Each row of a before or after table is a point. One or more steps were done to the points. Then noise was added and the rows were shuffled. The steps act on columns, c1 being the first. Name the steps. A step turns or swaps two columns, mirrors them in a line or flattens them onto one, adds a multiple of one to another, or multiplies or shifts one. Angles are multiples of 10 degrees, from the lower column toward the higher: turns from -170 to 170, lines from 10 to 170 but not 90. Use the fewest steps. Two steps may share a column if one is a turn and the other turns, adds or multiplies; they go together, in the order done. Otherwise the lowest column goes first.

Before (8 x 3):
[[-0.26 -0.29 -0.05]
 [-0.81  0.59  0.24]
 [-0.26  0.01 -0.26]
 [-0.03 -0.12 -0.05]
 [ 0.46 -0.39  0.29]
 [-1.09  0.50  0.34]
 [ 0.69 -0.22  0.25]
 [-0.32  0.31 -0.26]]
After, 8 rows:
[[ 0.05  0.03  0.19]
 [ 0.31 -0.46 -0.43]
 [ 0.24  0.16  0.52]
 [-0.68  0.39  0.41]
 [ 0.23 -0.24  0.04]
 [-0.43  0.55  0.72]
 [ 0.80 -0.15 -1.24]
 [ 1.10 -0.03 -1.10]]
Steps: multiply c1 by -1; multiply c2 by 2; turn c2 and c3 by -110 degrees

Before (12 x 4):
[[ 0.63 -0.10 -0.16  0.00]
 [-0.18 -0.13  0.48  0.21]
 [ 0.01  0.62  0.45 -0.25]
 [-0.17  0.63 -0.17  0.18]
 [-0.19 -0.06  1.09  0.07]
 [-0.29 -0.40  1.10 -0.04]
 [ 0.95  0.51  0.68  0.05]
 [ 0.48  0.11  0.45 -0.34]
 [ 0.91  0.38  0.14  0.16]
 [-0.05  0.02 -0.13  0.18]
 [ 0.08 -0.39  0.39  0.24]
 [-0.22  0.97 -0.14  0.87]]
After (12 x 4):
[[ 0.13  0.03 -0.17  0.21]
 [ 0.13 -1.19  0.42  0.25]
 [ 0.68  1.53  0.92  0.04]
 [-0.16 -0.41  0.41  0.19]
 [ 0.91  1.12  0.41  0.16]
 [ 0.44  2.90 -0.18  0.87]
 [-0.51 -0.16  0.94  0.06]
 [ 0.05  0.31  0.58 -0.39]
 [ 0.05  1.86 -0.26  0.19]
 [-0.35  1.82  0.43 -0.26]
 [ 0.64 -0.26  0.04 -0.02]
 [-0.69 -1.17  0.91 -0.02]]
Steps: turn c1 and c3 by 20 degrees; add 0.7 times c4 to c1; multiply c2 by 3
